Each row of a before or after table is a point. One or more steps were done to the points. Then noise was added and the rows were shuffled. The steps act on columns, c1 being the first. Write out the steps. A step turns or swaps two columns, mirrors them in a line or flattens them onto one, adds a multiple of one to another, or multiplies or shifts one. Angles are multiples of 10 degrees, from the lower column toward the higher: turns from -170 to 170, lines from 10 to 170 but not 90. Use the fewest steps. Two steps may share a column if one is a turn and the other turns, adds or multiplies; they go together, in the order done. Otherwise the lowest column goes first.
(in the rows, 128 means zero)

Before (13 x 3):
[[126  64 115]
 [118 203  90]
 [110 150 101]
 [137 109 119]
 [102 118  95]
 [107  93 129]
 [123 170 116]
 [134  58 108]
 [142 118 176]
 [126  81  89]
 [140 103 143]
 [ 64 169 113]
 [170  99  93]]
After, 13 rows:
[[145 117 127]
 [149 121 164]
 [ 57 127 162]
 [161 169 128]
 [163  88 102]
 [ 94 112 135]
 [ 91 129 107]
 [157  77 151]
 [174  95 154]
 [159 135 136]
 [ 55 114  99]
 [114  90 146]
 [178  86 154]]
Steps: turn c2 and c3 by -70 degrees; turn c1 and c3 by -60 degrees

Before (8 x 6):
[[ 94  91 114 125  88 115]
 [164 127  95  72  93 154]
 [117 123 140 112 164 137]
 [126 131 128 136 132 146]
 [163 167  98 105 104 103]
 [154  93 113 111 107 112]
 [148 136 115 141 152  88]
 [157 118 173  73 114 141]]
After:
[[126 131 132 137 131 182]
 [148 153 117 144 136   8]
 [154 106 114 109  92  80]
 [ 92  85 116 123  92  88]
 [163 104  97 106 167  54]
 [118 164 139 112 123 152]
 [164  94  96  73 126 205]
 [159 115 173  74 116 167]]
Steps: swap c2 and c5; multiply c6 by 3

Before, 8 rows:
[[137 146 128 107  85 158 134 122 176  98 157]
 [111 102  93 109 106  98 118 159 188 158 161]
 [114 133  95 153  93 152  79  79 185 137 151]
 [127 106 151 112 128 157 122  68 147 120 158]
 [101  71 178 161  85  72 117 161 142 149 152]
 [136 156 165 102  84 154 124 138 143 112 222]
 [114 146 181 127 140 115  84  87  87 162 135]
 [ 67  89 101 162  79 168  83  94 103 176 129]]
After (8 x 11):
[[112 133  98 154  93 150  82  88 185 141 136]
 [110 145 181 133 140 114  79 105  82 163 149]
 [113 103  94 107 107 100 116 180 187 159 144]
 [133 143 128 107  84 162 131 102 177  96 146]
 [ 70  96 104 164  80 172  92 128  98 176 134]
 [137 157 168 100  86 159 125 128 143 114 212]
 [131 105 153 115 129 154 122  59 146 121 149]
 [109  74 180 161  94  71 121 181 143 146 146]]
Steps: add 0.7 times c10 to c8; add -0.3 times c9 to c11

Before (9 x 18):
[[171 144 187 120  95 174 107 143 144  85 150 119 101  71 155  97 173 148]
 [172 119 102 114 136 111 140 114 129 105  93 149 164 146 117 146 109 170]
 [128 120  95  82 140 162 163 137  96 102 133 144 103 146 158  85 146 123]
 [143 116 174  64 111 148 168 170  93 148 108 154 148  80  87 128 128 125]
 [109 167 147  93  96  94 105 105 163 154 103 150 108 115 150 138 104 140]
 [136  99 134 140 161 102 127  88 162 148 187 150 183 163 120 141  92 144]
 [ 88  94 127 145 102 106 141 138 169 173 140 158 130 142 128 105 106 128]
 [158 110 142  92 176 172 112 161 165  89 158 142  97  92  96 137 156 164]
 [176 164 124 122 123 166 107 136 115 132 166 179 179 140 100 159 151 164]]
After (9 x 18):
[[128 100  95  83 141 108 215 138  96 103 133 143 150 145 202 102 138 123]
 [ 87 117 128 144 101 166 161 138 169 171 141 158  67 141 128 106 124 127]
 [136 123 134 140 160 166 127  88 162 150 187 150 132 162 108 137  69 144]
 [109 180 148  93  96 129  70 104 164 154 102 151  56 115 183 128 126 140]
 [171 111 187 120  94  83  76 144 145  86 150 120  76  71 196  67 195 148]
 [171 131 101 113 137 147 160 114 128 105  93 148 162 145 100 159 103 170]
 [143 107 174  63 110 121 228 170  93 147 108 155 201  79  25 107 140 125]
 [177 130 123 123 123  76  76 136 115 133 165 180 198 139  58 160 156 164]
 [157  86 141  92 176 107  88 160 165  88 158 142  42  92  48 130 121 164]]
Steps: mirror c2 and c6 in the line at 160 degrees; add -0.5 times c3 to c16; add -0.7 times c5 to c17; multiply c7 by 2.5; add -1.5 times c9 to c13; multiply c15 by 2.5

Before, 14 rows:
[[132 146  55 119  62 114  98 115 109 162 108 128 168  53 145  96 178 151
  101 150 158 137  93 130 151 136 104 176 160  88 132 109]
 [157 131 140 158 148 130 171 112  77 183 107  98  94 138 132 107 101  63
  144  80  54 183  78 114 126 137 135 137 141 148 143  96]
 [113 130 112  66  82 107 112 124  72 159  92 108 129  41  81 136 159  69
  119 109 119 121 117 119 122 164  75 125 138 192 121 149]
 [ 95 103 124 189  40 134 110 110 114 137  73  73 142 103 110 117 168 131
  128 142 140 171 132 121 131  96 125 140 120 121 123 117]
 [ 40 156 153 113 123 122 105 111 129 139 131 149 131 132 123 133 125 102
  131 117 161  98 115  79 107 196 110 173 142 134 145  92]
 [142  56 137 120  69 132 112 104  79 184  61 124 129 133 162 148 155 131
  105  95 166  95 138 125 143 176  59 130 134  96  93 136]
 [ 97 136  54 139 104 110 143 169  63 150 143 115 127  90 115 127 194 170
  112 115 113 153  98 161 161 135 110  92 138 107 101 131]
 [104 136 165 104 103 150 112 112  78 115  80  78 150 161 214 129 141 131
  118 134 129 151 143 136 147 145  94 137 106  91  73 162]
 [116 160 137 174 121 111  99 139 110 170 107  82 156  80  96 168 176 140
   84 120 165 137 128 128  84 136 120 107  99  21 137 148]
 [170 136 109 120  93  84 178 102 105 155 111 111 108 122 108 129 133  47
   23 156 182 122 137 167 181  96 154 147 126 138 174 121]
 [126 102 120 142 101 140 171 162 112 154  99 105 173 113 121 224 137 174
  100 135 149  91 150 146 122 137 102 174  49  84 116 114]
 [137  61  97 169  88 108  90 132 147 107 130 103 177 100 135 194 126 140
   91 176 143  79 121  66 123 210 142 125  91 163 217  98]
 [141  55 141 143 119 130 160 103 140 142 120 134 168 125 125 153 130 154
   89 153 129 117 183 139  96 153  71 154 112 121 149 156]
 [ 65 132 103 111 124 145 174 145 169 157 100 162 171 143  96 158 123 188
  138  86 103 133 157  73  22 141 114 126 168 122  92 174]]
After, 14 rows:
[[134 134 110  68  81 112 113 123 127 155  92 106 130  21 169 103 158  37
  116 131 145 125 118 119 120 144  74 102 141 194 101 151]
 [158  58  94 166  89 108  90 132 151 103 129 100 176 112 164 175 125 143
   87 195 176  83 123  69 117 184 143 109  90 161 206  94]
 [118 137 138 164 152 131 166 116  76 186 107  96  93 116 136  75 105  47
  146 103 102 184  76 118 119 102 139 146 139 143 154  92]
 [134 138  49 138 103 111 143 173  87 151 148 113 134  63 122 116 190 178
  106 131 121 156 101 158 160 119 109  80 134 110  86 131]
 [214 156 151 114 127 122 106 112 129 141 128 153 130 130 141 106 124 103
  132 136 172 101 119  77 107 185 108 169 145 130  92  84]
 [130 106 126 139  99 144 169 166 118 153  94 106 169 107 128 128 143 152
  100 222 136  95 146 145 124 139 104 161  48  79 110 115]
 [151 141 165 103 104 148 112 113  69 120  88  78 149 125  31 140 145  99
  113 129 135 148 143 136 145 134  89 125 106  97 114 169]
 [133 143  58 119  60 117  95 118 151 168 105 131 167  50 107 156 175 130
  103  94 150 138  99 133 144 152 105 142 158  87 136 104]
 [113 129 106 123  95  89 180 102 113 161 118 114 106 113 166 158 135  33
   23 127 136 120 132 171 180 133 156 130 123 136 176 123]
 [127  56 143 139 119 131 160 100 146 143 119 133 169 128 136 157 125 147
   85 151 140 114 185 138 102 141  66 149 114 120 148 159]
 [150  99 128 194  33 130 108 116 129 136  71  78 136 107 140 142 165  91
  127 117 114 173 134 125 126 112 123  98 116 120  97 114]
 [138 154 134 171 121 110  95 132 141 171 105  86 159  85 154 126 172 125
   84 165 141 133 123 129  88 143 115 100 102  22 117 155]
 [111  58 136 119  68 123 114 110  82 186  59 125 127 112  81  92 155  86
  109 150 164  94 143 120 145 172  57  95 132  97 120 143]
 [162 131 107 115 124 144 172 147 157 160 102 162 174 169 139  83 120 166
  141 164 126 132 156  72  24 127 120 123 168 123  58 174]]
Steps: turn c15 and c31 by -150 degrees; turn c1 and c31 by 150 degrees; add 0.5 times c5 to c28; turn c9 and c14 by 30 degrees; add 0.7 times c11 to c18; swap c16 and c20; flatten c21 and c26 onto the line at 50 degrees

Before (14 x 64):
[[ 86 126 161 153 128 101 178  83 137 168 122 112 100 110  60 110 132 139
  129 115  81 111 136 114 137 124 113 144 121  95 162 148 123 196 128 128
  101 170 109 110 176 142 116 157 113 163 142 157 102 122 140 170 105 156
  178  41 140 173 147 148 112 137 179 147]
 [191 105 127 152 141 112 100 109 138 166 152 109  48 115  99 110 156  94
  161 147 154 125 122 158  77  97  77 170 187 139 168  85 140 112  73 108
  135 109 165  82 150  79 161  94 124 112 189 115  81  93 101  90 112 140
  107 157 116 108 150 168  85  80 140 136]
 [150 143 150  94 113 164 119 124 104 102 116 104 249 133  99 100 168 128
  163  93 160 126 155 157 147 116 149 147  90  93 100 209  96  91  79 183
  166 168 143 123 150 160 141 135  93  79 122 122 164 129  84 137 132 137
  162 159 104 175 173 122 120 192 113 209]
 [133 157 150 111 100 162 127 142  90 116 120 118 242  90 174 114 119 181
  174 125 164 104 165 147 187 130 163 153  62 100  94 208  70 120 111 144
  152 142 130 131  92 167  98 130  91  81 161 139 117 166  76 128 133 160
  172 196 115 178 164 161  93 155 103 147]
 [121 144 146  77 185 155 113 145  89 112 125 130 219  91 144 140 143 209
  170  89 185 116 190 137 169  94 153 147  71 131  80 201 106  90 115 168
  157 172 152 148 149 124  93 131 101  47 152 151 135 121  92 127 136  81
  147 140 108 185 142 131  99 165 128 172]
 [ 82 143 100 141 132 107 154 137 171 166 139 139 137 154 106 120 171 144
  128  72  55 144 126 110 145 102 130 138 106 136 176 141 165 154 145 121
   76 176 133 120 146 147 180 132 131 175 129 165  59 135 130 186 138 150
  213  67 152 157 127 145 109 157 120 145]
 [127 119 123 170 125 122 135 157 134 152 154 117  52  89 105  99 156 115
  138 133 176  86 123 191  46 105 109 165 185 163 197  72 136  78 108 135
  139 122 123  82 159 146 146  99 136 105 179 128 112  65  96  88 132 165
   84 133 132  74 212 143 108 136 158  87]
 [ 87 122 131 159 116  88 199  86 109 200 103 149 154 132  52 101 153 172
  151  96 107 129 112 146 149 100 119 147 140 141 146 144 164 144 155 139
  105 136 131 111 170 143 150 120 113 191  94 142  71 138 142 183 130 170
  129  58 127 172  97 153 118 132 106 123]
 [ 98  98 111 137 119 133 111 111 136 149 144 105  65 129  98 125 121 100
  116 154 150  86 129 183 122  77  97 156 225 162 184  94 123  88 108 121
  185 118 136  96 119  97 148 116 100 167 176 133 120  99  99  76  96 115
  129 111 140  91 172 149 117 122 117 119]
 [134 159 165  92 151 133 124  94  86 105 171 112 219 104 136 120 131 186
  177 107 123 156 141 131 165  76 139 119  72  81 121 216  98  85 104 155
  152 173 134 138 121 138  86 107  64  63  97 123 131 169  67 149 135 134
  162 164 124 180 182  90 127 180 114 117]
 [140  88 124 158 125 122 111 137 145 135 167 114  95 107  69 125 135 101
  124 158 114  56  68 189  79  74 134 158 204 180 167  78 129 101  94 147
   98 105 141  72 111  77 133 127 134  90 200 144 130  83  96 125 115 142
   88 148 128  84 148 143 123  91 151 123]
 [103 133 153 168 181  88 168 120 178 155  82 148 135 146  91  89 169 117
  100 113  98 114 126 123 145 112 117 124 140  90 198 166 121 144 185 126
  117 128 106 139 165 133 118 146 113 159  91 166  87 136 170 188 131 177
  161  81 141 125 120 130  93 107 109 140]
 [124 115 104 170 116  73 188 119 132 180 130 133 156 128 102 111 137 134
  118  95  84 135 118  68 123 126 108 144 177 107 146 135 172 124 118 147
  130 139  95 146 140 135 125 181 139 132 106 178  62 142 140 153 112 142
  158  57 130 147 134 156 105 155 133 138]
 [141 130 167  89 114 163 108 114 125  84 144 147 221  80 153 101 140 175
  168  95 151 122 207 144 162 113 147 109 111 120  88 161  75 110  90 166
  119 191 124  89 152 150 100 161  88  85 127 105  99 173 101 117 135 114
  135 154 107 159 155 100 118 164  80 154]]
After (14 x 64):
[[126 117 132 166 125 123 135 160 143 149 155 122  52  85 108 140 156 113
  140 130 182  83 117 193  46  96 108 164 185 164 196  67 115  80 111 135
  140 121 118 188 159 142 115  98 142 101 185 120 115  62  97  92 128 161
   84 132 131  68 212 144 106 129 161 172]
 [ 99  95 161 124 121 131 116 116 130 128 144 105  63 129  97 117 121  98
  118 150 157  92 125 186 123  81  99 154 223 154 185  96 122  94 109 117
  186 117 133 163 121  91 107 111 103 165 174 134 122  99  96  75  90 115
  130 110 135  92 174 141 115 122 118 154]
 [150 142 156 109 116 168 114 122 131  74 118 110 250 134  99 155 165 134
  161  91 161 134 151 157 146 155 153 152  92  92  99 204 154  93  76 180
  172 170 147 146 153 160 104 136  93  79 122 127 170 129  92 138 131 137
  161 164 108 170 171 126 122 195 114  62]
 [ 82 142 139 123 128 108 151 142 172  95 138 143 136 148 108 130 166 149
  125  77  58 136 121 112 142  88 131 138 113 133 179 139  67 153 148 122
   74 171 130 138 148 146  83 131 128 174 131 161  61 136 133 185 135 149
  210  70 157 159 124 143 115 165 120 155]
 [133 155 199 120 156 131 123  98  96 144 168 112 216 102 138 140 129 189
  176 110 126 153 145 131 170 147 141 119  65  82 117 215 173  80 102 150
  154 178 122 120 127 139 169 102  58  62  98 126 130 172  68 149 137 135
  170 169 126 186 187  88 127 176 108 116]
 [185 107 147 153 146 110  98 109 140 101 154 105  52 116 100 128 156  92
  161 144 152 126 121 159  79 103  78 174 191 138 164  84 100 111  75 109
  139 114 164 175 149  78  92  95 113 113 191 117  88 100 104  96 108 146
  102 160 117 108 151 169  88  80 136 152]
 [ 96 126 137 168 126  99 174  81 148  99 115 112  99 118  60 134 131 143
  128 112  80 116 138 115 136 131 113 146 121  92 165 151 140 191 126 132
  107 170 109 153 176 145 135 158 111 160 138 152 100 124 139 172 103 160
  179  45 134 171 148 143 118 133 182 154]
 [ 88 125 147 155 119  88 210  92 124  97 104 154 152 129  53 143 154 177
  151 101 109 133 120 145 147 102 124 151 143 143 142 145  78 143 157 143
   97 137 132 152 167 138 114 113 112 191  98 146  76 140 139 186 126 169
  130  57 124 175 100 156 118 135 111 195]
 [148 134 166 114 116 157 111 115 136 124 138 147 225  83 147 144 137 180
  173  97 152 124 207 145 160 167 151 105 114 112  87 156 183 110  95 171
  115 193 119 173 149 157 149 159  86  86 125 104  98 177 100 116 137 113
  133 153 100 156 154  99 118 161  81  83]
 [132 156 144 129 101 164 129 144 107 117 121 119 243  90 170 143 121 178
  180 123 159 104 166 148 185 152 164 157  72  97  91 211 194 117 109 148
  155 142 127 129  88 166 148 139  92  80 162 144 118 165  75 123 138 159
  172 194 115 178 165 162  92 154 100 111]
 [141  83 168 154 119 125 110 133 131 123 168 113  96 105  71 116 131 104
  122 154 111  57  63 186  79  84 136 157 203 178 165  77 123  94  95 143
   98 106 139 178 110  78 124 131 135  90 196 148 129  82  97 122 115 144
   91 142 127  85 148 150 116  95 155 137]
 [116 147 174  87 188 158 102 140  81 101 127 137 215  91 146 123 148 209
  168  90 183 117 185 139 167 149 159 144  73 129  85 201 163  87 115 171
  157 169 154 105 153 128 163 134 103  41 153 147 133 123  91 125 134  80
  149 144 103 191 141 136  98 163 125  88]
 [103 136 144 177 183  88 170 119 218 101  83 148 131 143  89 168 169 117
   97 106 103 112 126 120 141 119 118 117 139  94 199 162 136 149 187 120
  116 126 106 126 167 141 135 151 111 163  87 168  84 136 162 186 132 180
  167  73 139 127 116 135  93 112 109 146]
 [121 114 111 154 116  70 186 120 151  99 123 129 161 124 100 148 138 135
  121  96  87 137 119  67 122  91 101 143 175 109 148 137  88 127 110 148
  129 139  97 115 135 139 147 187 138 136 114 180  63 142 142 153 113 143
  155  62 131 142 137 155 108 157 130 174]]
Steps: turn c3 and c4 by 30 degrees; turn c3 and c26 by 60 degrees; turn c16 and c40 by -160 degrees; add 1 times c16 to c9; turn c10 and c64 by 120 degrees; multiply c43 by 1.3; turn c33 and c43 by 160 degrees

Before:
[[110 128 152 130 131 110  95 166 114 114 101 152 100 111 138 104 117 100
  114 116 139  76 116 108 124 114 126 124 127 165 101 121 159 163 111 120
  107 157 145  94 122 155 101 165  89 117 143 132 131 136  78 119  99 151
  144 157 128  96 157 125 160 120 138 100]
 [ 71 167 111 168 146 107 137 152 152 126 142 139 130 103 138 157 112 149
  173 103 114  85 164 120 105 182 132 136 150 102 133 138 113  90 102  93
  136 111 118 164 147 138 142  97 144 121 160 146 140 141  88 126 101 105
  123 141 153 155 147 163 142 112 158 157]
 [127 112 116 148 109 142 140  95 151 152 126  95 151 148 145 107 145 143
  167 118 120 130 117 170 142 108 150 114 145 139 100 130 126 121 163 130
   89 160 101 137 112 122 123 134 105 152 145 110 151 110 117 116 179 132
  154 133 148 162 119 125 120 116  90 131]
 [ 95 116 138 116 131 157 114 106  96 111 113 112 108 169 137 102 107 129
  154 138 164  76 109 107 136 160 149 145  91 124 155 138 131 130 138  95
  132  98  86 168 156 106 109 152 120  90 107 130 153 128  81 156 134  99
  111 154 134 112 173 138 150 108 153 145]
 [109  92 150 124  75 142  82  98  92 126 108 123 130 106  98 116 123  97
  132 153 120 109 145 161 151 147 160 151 155 136 127 159  97 161 158  91
  134 114 131 119 137 128 145 150 116 149 128 132 108 122  89  94 127  93
  141 106 155  99 118 116 152 123  90 107]
 [112 108 141 106 142 143 117 155 154 174 102 124 119 102 131 139 168  90
  103 107 108 135 143 171  82 180 111 173 105 137 168 140 122 158  97 131
  144 133  95 130 136 154 134 146 157 108 154 105 124 132 108 100 127 131
   92 148 118 148 157 107 154 167  99 120]
 [ 68 149 145 159 109 158  91 126 162 158 157 117 129 138 107 163 146 138
  149 131 128 136 114 141 128 160 121 146  98 124 141 104 150 162 104 114
  142 131  87 142 118 126  91 115 145 148 171 154 145  97 120 122 110 146
  109 178 159 169 124 146 170 160 144  83]
 [147 100 112 170  74 116 136 164 113 163 158  78 113 135 134 177 174 154
  140 125 135 132 139 103  93 162 156 144 157 123 140 120 109 105  85 120
   89 103 121  92 157 167 158  97 154 135 116  97  94 100 114  99 174  93
  127 113 110 150  97  92 134 148 112 161]
 [124 123 128 166 124 155 157 118 111 154  93 155 148 101 120 143 120 137
  155 118  97 155 125 143 154 106 120 129  90 130 100 104 154  98  92 145
  117 102 143 141 103 151  89 152 141  92 178 113 144 128  84 163 112 132
  148 103  92 133 132 154  98 180 121  88]]
After, 9 rows:
[[127 114 115 146 109 141 142  98 154 152 151  96 154 150 146 107 145 142
  166 117 117 131 119 169 138 111 151 112 144 140 100 130 124 120 163 128
   90 156  98 137 113 121 123 125 105 126 146 113 152 110 151 160 178 130
  160 133 150 158 119 124 134 117  93 102]
 [163 125 152 130 131 109  92 165 132 112 118 153  98 109 137 102 115  99
  115 116 140  71 118 107 124 113 125 122 126 162 105 119 162 161 111 123
  106 158 142  93 121 155 100 155  89 101 142 131 134 138 107  84  94 150
  147 155 132  95 159 124 160 118 137  80]
 [158  90 150 128  79 142  84 101 137 125 148 120 129 109  98 117 123 101
  131 152 118 111 145 161 150 149 158 148 153 133 126 160 100 160 160  86
  137 113 129 122 137 130 146 139 112 110 127 130 107 120 120   9 123  97
  141 107 151  97 120 115 145 122  86  87]
 [202 148 143 158 104 158  88 127 151 160 149 116 131 140 105 165 146 140
  150 132 132 136 112 146 130 162 122 145 100 127 140 103 152 163 107 110
  144 130  83 140 118 121  94 115 143 156 175 145 145 100 215 194 108 146
  109 180 157 171 123 147 120 164 146  70]
 [168 115 137 112 129 161 112 106  90 110  90 113 107 167 131 103 106 130
  154 137 168  76 109 106 134 161 147 141  85 124 157 135 129 129 139  95
  133 101  87 171 157 104 113 132 120 111 106 130 150 127 145  92 130 100
  114 154 131 113 176 137 153 109 154  66]
 [112  95 108 173  72 121 132 164 145 162 137  77 113 135 132 174 174 153
  137 128 137 129 138 101  90 165 154 143 159 122 139 122 106 103  85 119
   89 103 121  93 155 170 158 134 154 156 118  99  91  99 101  57 176  92
  129 115 110 147  90  91  95 147 109 124]
 [183 165 111 169 145 111 133 153 140 128 121 142 131 106 135 155 115 150
  175 103 117  81 165 114 103 181 135 135 148 102 131 141 113  90 101  94
  134 109 119 158 148 135 142  92 141 143 161 149 142 143 100 175 101 102
  119 143 154 148 144 164 105 113 163  95]
 [115 123 124 166 122 155 161 119  91 155  92 154 146 100 120 144 115 137
  154 115  94 157 125 142 151 108 122 129  90 131 101 105 155  99  92 146
  116 102 144 140 100 154  88 112 140  95 176 115 141 128 123 133 110 133
  147 100  92 132 132 156 159 176 125  84]
 [157 106 142 110 144 142 117 157 163 173 111 126 120 101 130 135 168  86
  104 107 106 133 145 174  85 183 107 174 107 142 172 144 123 163  96 130
  142 131  95 130 135 156 133 145 159  99 152 102 124 136 165 150 128 131
   92 151 114 148 156 108 145 168  99  78]]
Steps: turn c1 and c61 by -140 degrees; turn c44 and c61 by 70 degrees; turn c9 and c52 by 60 degrees; multiply c52 by 2.5; swap c11 and c46; add 1.5 times c39 to c64; turn c51 and c64 by 60 degrees
